Each point is reached from the start by the listed moves, each made 0, 1 or 2 times, or once backwards (-1), plus a little noise. Say if it took an odd or an even number of moves. Then give how often each move was made.
In the rows, 128 means zero.

Moves:
(1): [172 117 139 124 153]
(2): [136 164 129 117 127]
Start: [141 146 125 136 132]
Points:
[236 159 149 118 182] => odd (2, 1)
[113 227 116 118 106] => odd (-1, 2)
[105 192 115 129 106] => even (-1, 1)

Moves:
(1): [171 128 136 152 137 128 124]
(2): [137 164 170 112 141 144 129]
(3): [119  81 133 134 134 115 157]
(4): [ 98 115 102 148 145 154 133]
Start: [137 133 123 128 132 120 121]
Points:
[205  50 103 196 143  89 139] => even (2, -1, 1, 0)
[222 130 140 175 149 119 112] => even (2, 0, 0, 0)
[ 53 177 144 112 182 202 136] => odd (-1, 2, 0, 2)
[219 182 197 115 137 107 112] => odd (1, 1, 0, -1)

Moves:
(1): [158 143 154 139 131 118 143 135 140 114]
(2): [111 163 136 126 112 126 148 136 129 116]
(3): [118 121 141 120 136 134 117 131 128 123]
(4): [130 126 109 143 135 143 122 162 132 128]
(5): [125 125 114 128 166 136 134 115 120 129]
(6): [137 126 128 117 127 155 136 130 122 139]
(7): [120 118 135 135 120 126 147 138 133 118]
(8): [137 129 120 105 133 117 127 139 109 104]
Start: [126 127 143 129 112 157 136 135 130 138]
Points:
[ 97 195 207 175  48 165 186 206 179 107] => even (1, 2, 1, 1, -1, 0, 1, -1)
[151 208 249 112  77 177 237 148 146  93] => odd (2, 2, 1, -1, 0, 2, 1, 0)
[ 92  86 145 101  84 239 122 195 124 152] => even (-1, 0, 2, 1, -1, 2, 1, 0)
[182 157 184 190  70 108 178 202 175  92] => odd (2, 0, -1, 1, -1, -1, 1, 0)
[188 109 185  90 142 196 124  98 123 165] => odd (1, -1, 1, -1, 0, 2, -1, 0)
[116 143 174 136 163 191 218 149 131  98] => even (1, 1, 1, 0, 2, 1, 2, 0)

Moves:
(1): [158 130 115 126 132 115 134 122 131 131 126 126 120 123]
(2): [120 152 126 132 118 127 130 122 140 132 134 126 121 121]
(3): [144 119 152 144 112 118 117 144 117 144 127 108 126 117]
(4): [132 116  99 156 126 107 137 128 134 141 153 145 139 146]
(5): [122 127 133 125 164 118 133 128 123 135 129 130 114 135]
(6): [134 130 127 140 148 154 124 110 127 138 133 130 126 123]
(7): [116 121 123 124 125 137 154 123 125 137 130 120 126 132]
(8): [131 130 122 130 127 152 133 153 122 141 123 157 106 135]
(9): [126 131 134 128 144 137 145 147 155 131 119 127 139 123]
(10): [119 130 119 114 145 126 117 126 116 156 110 135 136 118]
(11): [131 125 134 116 135 130 116 130 125 140 146 133 122 123]
Start: [118 138 131 129 130 127 139 111 131 112 125 109 104 126]
Points:
[ 62 167 149  50 203 170  92 123 137 143  74 140 126  89] => even (-1, 0, -1, -1, 0, 0, -1, 0, 1, 2, 1)
[106 174 139 135 117 224 212 143 205 157 173 119  79 104] => even (0, 2, 0, 0, -1, 1, 2, 1, 2, -1, 2)
[166  60 130 211 190  67 249 173 161 179 172  84 105 162] => odd (1, -1, 2, 2, 2, 0, 2, 0, 2, -1, 0)
[ 97 115 108  87 128 152 161 170 120 173  65 140 129 117] => even (0, -1, 0, 0, -1, -1, 1, 1, 1, 2, 0)
[115 130 143  78 170 155 101  43  99  87 132  92 106 114] => odd (0, -1, -1, -1, 0, 1, 0, -1, -1, 0, 1)

Moves:
(1): [142 129 129 131 133 128 124 123 135 125 125 130 124 128 131]
(2): [129 144 145 125 138 139 135 126 129 116 141 118 135 134 122]
(3): [129 121 141 123 124 129 124 129 121 125 128 139 130 130 125]
(4): [123 125 135 144 129 123 124 129 126 134 118 133 136 130 127]
(5): [126 129 126 127 148 126 119 131 127 129 133 129 127 117 121]
(6): [118 128 130 135 125 138 124 123 124 118 125 131 129 123 126]
(7): [134 107 125 141 137 124 145 129 124 119 137 129 134 119 123]
(8): [124 127 126 127 120 143 128 151 129 132 123 137 124 130 137]
(9): [121 125 140 126 131 121 130 134 141 119 128 125 119 130 124]
(10): [131 124 139 121 127 138 134 124 139 143 123 124 130 130 129]
(11): [134 128 124 131 121 126 112 125 137 133 149 137 133 132 126]
(12): [132 138 130 131 129 123 130 128 138 129 124 148 123 123 122]
(13): [127 122 114 110 133 130 120 125 135 118 126 139 153 141 132]
(14): [123 115 122 137 136 133 125 126 131 128 123 129 120 153 117]
Start: [139 122 109 131 131 129 134 130 124 121 121 128 131 127 124]
Points:
[140  88 128 139  76 141 140 172 158 170  92 230 176 118 145] => even (-1, -1, 1, 2, -1, 0, 1, 2, 0, 2, 1, 2, 1, -1)
[182  80  89 118 122 149 100 125 156 117 107 249 178 131 134] => odd (2, -1, 2, 0, 0, 1, 1, 1, -1, 1, 1, 2, 2, 0)
[111 110 111 139 105 150 151 141 103  92  68 220 208 111 136] => even (-1, 0, 1, 2, -1, 2, 1, 1, -1, 0, -1, 2, 2, -1)
[188 114 192 168 112 165 168 137 147 132 180 134 158 114 123] => odd (1, 2, 1, 1, -1, 0, 2, 1, 0, 2, 2, 0, -1, -1)
[139  96 125 153 178 169 153 175 128 100 100 166 107 159 100] => odd (1, 1, 1, 0, 1, 0, 1, 2, 0, 0, -1, 1, 0, 2)
[156 182  99 103 166 146  95 148 153 101 160 128 155 157 129] => odd (1, 2, -1, 0, 1, -1, -1, 1, 0, -1, 1, 0, 1, 0)
[128  84 139  67 200 167 130 188 147  58 165 142 165 178 104] => odd (0, 2, 2, -1, 2, -1, 1, 2, 2, 0, 0, -1, 2, 1)
[129 184  69  95 147 143 107  84 138  67 125 166 175 136 116] => odd (0, 1, -1, -1, 0, 2, -1, -1, -1, -1, 0, 2, 2, 0)

Moves:
(1): [150 136 135 136 132 117 132 139 124 119 123 150 130 151 133 134 131 137
 117 122 124 119 140]
(2): [117 148 122 150 137 124 144 123 123 133 132 126 123 129 148 128 130 126
 126 130 125 124 124]
(3): [122 133 143 125 130 113 122 125 128 120 130 126 137 135 136 127 124 128
 119 124 123 125 133]
(4): [114 114 125 150 127 130 129 125 126 133 122 125 125 131 130 138 129 118
 126 129 137 124 134]
(5): [125 127 114 124 143 121 127 136 133 134 131 133 133 126 128 138 132 140
 125 131 132 119 137]
(6): [130 126 136 123 133 147 130 119 139 132 119 133 127 136 129 132 127 137
 137 122 125 126 128]
(7): [127 123 132 123 130 122 151 132 129 132 134 122 138 140 132 131 130 125
 131 127 133 122 138]
(8): [131 132 125 124 126 138 122 142 135 120 124 119 132 127 125 122 123 126
 115 112 127 121 129]
(9): [142 123 134 129 131 114 132 129 156 128 131 121 126 118 130 136 135 128
 126 121 127 136 131]
(10): [129 121 131 129 131 129 117 134 133 137 126 126 137 124 130 113 137 123
 115 126 125 120 124]
(11): [119 129 132 136 128 138 122 131 123 120 143 134 136 121 127 130 137 121
 131 127 132 126 124]
(12): [121 127 124 124 129 131 137 130 131 122 124 139 129 128 133 126 131 127
 119 134 135 132 127]
(13): [130 126 115 132 126 122 125 129 135 118 122 122 142 130 129 130 135 140
 130 125 125 136 132]
(14): [129 131 133 130 125 120 129 117 137 123 144 115 124 144 130 122 126 129
 121 135 131 123 125]
(15): [131 129 119 126 122 121 123 138 137 126 124 128 123 128 147 129 129 137
 144 126 138 130 142]
(16): [125 128 124 122 116 129 122 132 132 135 128 124 131 129 131 137 132 129
 123 130 122 131 123]
(17): [124 128 136 121 129 127 124 134 124 129 126 112 116 129 123 129 144 140
 128 126 131 136 124]
(18): [126 128 127 131 115 108 135 127 128 127 130 135 127 126 137 124 120 150
 128 117 133 122 125]
(19): [124 134 129 129 127 121 124 140 136 129 118 138 126 133 109 122 124 128
 146 123 122 127 128]
(20): [133 126 134 132 129 129 131 135 135 132 124 112 133 123 134 133 128 138
 125 144 133 126 129]
Start: [141 140 106 131 124 133 125 116 137  95 142 131 131 109  95 128 163 157
 128 138 140 114 106]
Points:
[ 95 191  96 154 124 249 127  79 141  67 159  63  80 125 142 114 173 148
 126 147 159 123  70] => even (-1, 2, -1, 0, -1, 2, -1, 2, -1, -1, 1, 1, 0, 2, 1, 0, 1, -1, -1, 0)
[100 108 128 143  88 114 126 179 171  94 146 132 172  89  73 185 153 170
 103  90 161  75 116] => odd (0, -1, 1, 2, 1, 0, 1, 2, 1, -1, 2, 0, -1, -1, -1, 2, 0, 2, 1, 1)
[215 164 152 140 142  51 137 155 232  78  95 178 188 161 174 127 208 219
 154  82 102 119 165] => odd (2, 1, 2, -1, -1, 2, 1, -1, 2, 2, 0, 0, 2, -1, 2, 0, 0, 0, 1, 0)
[105 170  69 242 109  94 133 165 202  80 147 101  98 104 128 119 164 157
 117 130 175  87 102] => odd (0, 2, -1, 2, 0, -1, -1, 2, 1, 0, 1, 1, 0, 2, 1, 0, 0, 1, 2, 1)
[146 105 101  88 141 190  98 198 203 105  74 105 143 119  85 156 179 191
 175 104 165 100 166] => odd (0, -1, 0, 1, 1, 2, 1, 2, 0, 0, 0, 0, 0, -1, 2, 0, 1, -1, 1, 1)
[149 171 119 126 110  91 109 101 186 125 119 152  67  88 106  73 139 178
 223 101 123 126  92] => odd (-1, 1, 0, -1, -1, 1, -1, -1, 1, 1, -1, -1, -1, 0, 2, -1, 0, 1, 2, -1)

Moves:
(1): [133 132 126 139 142 122 133 133 133 136 143 135 106 118 134 123 125 110
 128 151 137 131 131 134]
(2): [121 127 114 124 130 124 122 129 129 136 130 126 126 128 125 121 119 134
 129 127 131 119 134 131]
(3): [129 130 120 118 131 123 135 136 124 134 135 131 135 143 137 130 126 131
 134 127 129 124 128 125]
(4): [123 135 135 134 133 131 133 121 139 126 136 132 127 122 133 123 124 116
 128 134 127 133 135 125]
(5): [122 133 118 130 133 124 118 127 124 123 128 130 126 113 123 135 134 129
 129 127 132 136 122 130]
(6): [127 129 132 127 138 134 121 134 121 135 131 125 123 121 126 131 147 130
 129 119 116 123 111 133]
(7): [128 138 131 123 124 108 121 115 125 137 125 125 131 132 144 107 126 126
 131 142 133 134 132 132]
(8): [128 124 123 125 118 129 131 137 127 125 120 135 123 136 130 133 130 133
 127 122 120 124 129 129]
(9): [129 140 113 131 126 120 130 135 143 137 142 107 124 142 115 119 116 145
 139 130 128 116 114 118]
(10): [129 135 112 133 137 125 130 120 138 126 134 116 143 137 126 120 127 131
 113 141 120 132 140 129]
(11): [130 137 130 128 117 131 134 130 122 135 120 138 121 132 125 131 128 139
 122 129 128 133 125 132]
(12): [130 115 122 139 123 147 122 132 129 147 122 124 132 130 122 146 126 119
 114 134 115 139 133 133]
(13): [129 127 124 137 129 129 129 115 129 143 138 129 127 124 126 131 138 131
 134 128 133 127 132 121]
(14): [134 133 123 122 125 136 127 128 129 129 131 125 126 129 130 118 126 128
 133 129 135 132 127 127]
(15): [131 130 127 121 129 126 131 127 138 141 119 126 130 137 118 136 135 122
 122 136 125 122 130 133]
(16): [126 128 124 128 124 125 123 129 135 131 132 120 131 131 142 129 123 137
 120 139 131 123 123 123]
(17): [118 125 123 120 131 130 144 116 131 127 128 114 128 140 137 129 114 142
 130 128 125 132 122 131]
(18): [121 118 127 138 120 131 128 126 116 129 127 117 140 141 120 130 140 125
 115 112 134 135 119 121]
(19): [116 139 121 132 135 138 134 132 123 132 109 118 126 129 124 141 132 130
 125 145 127 132 141 126]
(20): [127 132 114 123 131 120 143 142 133 133 115 128 135 107 125 129 131 122
 117 157 123 119 142 116]
(21): [119 115 133 121 129 118 136 146 134 128 122 135 140 134 122 144 139 126
 126 134 130 141 139 138]
(22): [121 143 124 126 117 129 126 129 117 119 132 123 133 126 143 126 129 123
 136 119 132 122 123 148]
(23): [114 131 123 117 114 126 129 133 119 136 134 122 120 139 125 139 124 135
 129 137 122 114 127 124]
(24): [130 131 123 117 128 121 131 131 124 138 129 117 123 131 128 129 128 130
 123 118 127 123 133 127]
Start: [124 133 125 109 126 136 129 142 132 122 133 133 125 117 127 132 121 129
 117 115 142 131 127 128]
Points:
[115 171  79  85 138  87 229  88 192 164 161  57 174 199 113  69 100 135
  71 188 114 103 138  53] => odd (0, -1, 1, 2, -1, 0, 1, 0, 1, 2, 0, -1, 0, 0, 2, -1, 2, 2, -1, 2, -1, -1, 1, 0)
[128 160  24 120 152 121 180 249 222 162 144 124 127  85  76 176 133  45
  76 198 111 150 164 189] => even (2, 0, 0, 2, 2, 0, -1, 2, 2, 1, 0, 2, -1, 1, 2, -1, 0, 0, -1, 2, 2, 2, -1, 1)
[  9 173  26  87 107 122 169 162 187 128 124  42 136 187 102 189  92 170
  89 186 139  79 167 119] => even (0, 2, -1, 2, 1, -1, -1, 2, 1, 1, -1, -1, 0, 0, 2, 2, 1, 1, 2, 0, 1, 1, 2, 0)
[116 171 110 119 161  87 157 172 154 192 114 137  78  95 111 123 125  62
  52 210 149 132 190 110] => odd (2, 1, 0, 2, 0, 0, 1, 0, 0, 0, 1, 0, -1, -1, 1, 0, -1, 1, 1, 1, 0, -1, 0, 2)
[ 50 236  29  23 106  44 140 158 190 144 117  86 127 166 124 101  85 149
 118 234 146 118 215 176] => odd (0, 2, -1, 2, 2, -1, 2, 2, 1, 2, 0, -1, -1, 2, 2, 0, 0, -1, 1, 0, 2, 1, 2, 1)

Moves:
(1): [115 129 116 130 134 121 144 122 138 123 123 141 129 134 128 126 119 127
 120 125 133 127 136 129 117]
(2): [126 125 124 122 121 128 131 134 137 125 143 120 132 118 128 126 131 127
 128 134 123 122 138 131 120]
(3): [138 129 123 123 128 132 132 139 124 125 129 122 122 140 126 136 128 129
 133 133 122 113 130 121 132]
(4): [127 124 135 126 134 114 136 134 123 120 130 132 122 129 126 134 142 122
 124 125 133 143 149 133 134]
(5): [134 127 135 127 129 133 122 124 122 128 110 127 121 130 126 119 120 119
 134 135 125 129 122 113 119]
(6): [118 125 135 128 126 133 154 131 127 127 136 138 113 133 134 116 154 129
 121 126 145 121 139 128 131]
(7): [138 123 120 134 120 133 133 139 129 146 141 121 104 138 114 134 132 129
 127 139 145 132 134 103 134]
(8): [129 139 144 122 125 123 124 113 128 106 126 132 135 114 122 131 120 121
 115 128 113 113 133 136 128]
(9): [134 136 139 107 144  99 124 125 130 130 114 142 152 125 137 127 140 120
 115 111 126 136 120 121 126]
(10): [114 110 126 125 113 132 109 142 128 132 133 141 136 137 120 139 128 121
 130 132 131 130 118 135 121]
(11): [130 121 119 138 130 133 135 133 132 118 130 122 135 139 126 125 161 131
 120 127 145 130 137 134 133]
(12): [140 115 134 161 124 120 133 133 119 113 122 138 133 126 136 124 121 143
 133 129 128 130 121 131 118]
(13): [128 118 129 139 128 133 134 125 120 142 134 134 127 137 106 120 117 127
 129 116 131 121 126 130 128]
(14): [105 135 128 131 125 106 141 128 123 125 128 119 130 131 135 132 130 122
 132 120 137 127 123 139 113]
(15): [150 129 127 125 120 137 127 119 126 142 111 128 128 135 125 136 123 133
 133 144 135 133 132 120 117]
(16): [142 123 117 127 123 122 126 121 127 130 138 124 120 121 134 125 127 127
 128 133 124 134 125 133 127]
(17): [143 135 119 128 121 150 138 140 130 130 144 126 112 115 115 136 133 126
 125 130 130 141 127 123 125]
(18): [140 115 136 130 123 134 122 137 139 130 115 124 121 129 126 129 116 122
 133 119 126 125 117 125 139]
(19): [133 119 121 130 112 128 130 117 122 132 132 132 123 133 131 125 132 124
 134 119 124 127 137 122 133]
(20): [120 127 117 120 117 128 142 137 117 127 128 124 138 125 118 133 137 134
 124 138 131 123 130 129 138]
(21): [143 127 127 124 120 127 123 131 126 138 119 139 116 118 114 127 134 125
 140 127 126 126 141 128 144]
(22): [133 128 130 127 121 124 136 126 126 121 131 130 136 138 121 126 130 131
 138 137 137 133 128 130 133]
(23): [139 130 131 143 113 141 121 142 133 140 119 140 125 145 123 119 122 122
 121 130 133 133 132 123 130]
(24): [131 134 114 133 128 137 132 124 124 126 143 129 135 127 126 134 123 120
 115 132 153 117 136 128 129]
Start: [117 120 124 141 144 128 139 144 132 120 121 136 124 132 119 115 121 133
 127 132 115 140 142 136 115]
Points:
[107  91 185 120 100  96 156 204 117 181 161 223  62 129   9 138 189   7
  50  31 225 133 184 127 180] => even (-1, -1, -1, 2, 0, 2, 2, 2, 2, 2, 0, -1, 2, 2, -1, 0, 1, 2, 0, 0, 2, -1, 1, 2)
[179  88  82 136 112 114 184 156 150  96 147 101 110 125  70  93 166 111
 111  98  77 128 179  96 136] => odd (1, 2, 1, 0, 1, -1, 1, 1, 1, -1, 2, 0, 1, 0, -1, 1, 1, 1, 2, 1, 0, 0, 0, -1)
[155 200 152  63 142  81 158 149  87  92  16 177 187 122 102 129 155 106
 106 168 110 156 131 119 102] => odd (0, -1, 1, 0, 2, 0, -1, 1, 2, 0, 0, 0, -1, 1, 1, 0, 1, -1, -1, 2, 1, 1, 1, 0)
[165  18  62 191  69  45 232 209  87  91 164 160 238 247 118 140 222 138
 101 132 242 137 197 156 123] => odd (0, 2, 2, 2, -1, 0, 0, -1, 2, 1, 2, 2, 1, 1, 1, 1, -1, 1, 2, 2, -1, 2, 1, 2)
[ 46 102 112  79  67 101 193  81 157 115 161 123 185 146 183 134 119  99
 142 144 194  89 142 183  73] => odd (0, 2, -1, -1, -1, 2, -1, 0, 0, 1, -1, -1, -1, 2, 2, 0, -1, 2, 2, 0, -1, 2, -1, 2)
[165  83  95 199 109 236 167 122 113 135 216 142  82 126  58 130  84 135
  96 197 175  96 184 102  31] => even (0, 2, 0, 0, 1, 1, 1, 1, -1, 1, 0, 1, 2, -1, 2, 0, 1, -1, 0, -1, -1, -1, -1, 2)
[202  86 211 114 156  84 168  85  83 123  58 149 126 161  42  99 176 109
 103  93 124 177 170  39 166] => even (-1, -1, -1, 2, 2, 0, 2, 2, 2, -1, 1, 0, 2, -1, 1, -1, 0, 1, 2, 1, -1, 1, -1, -1)
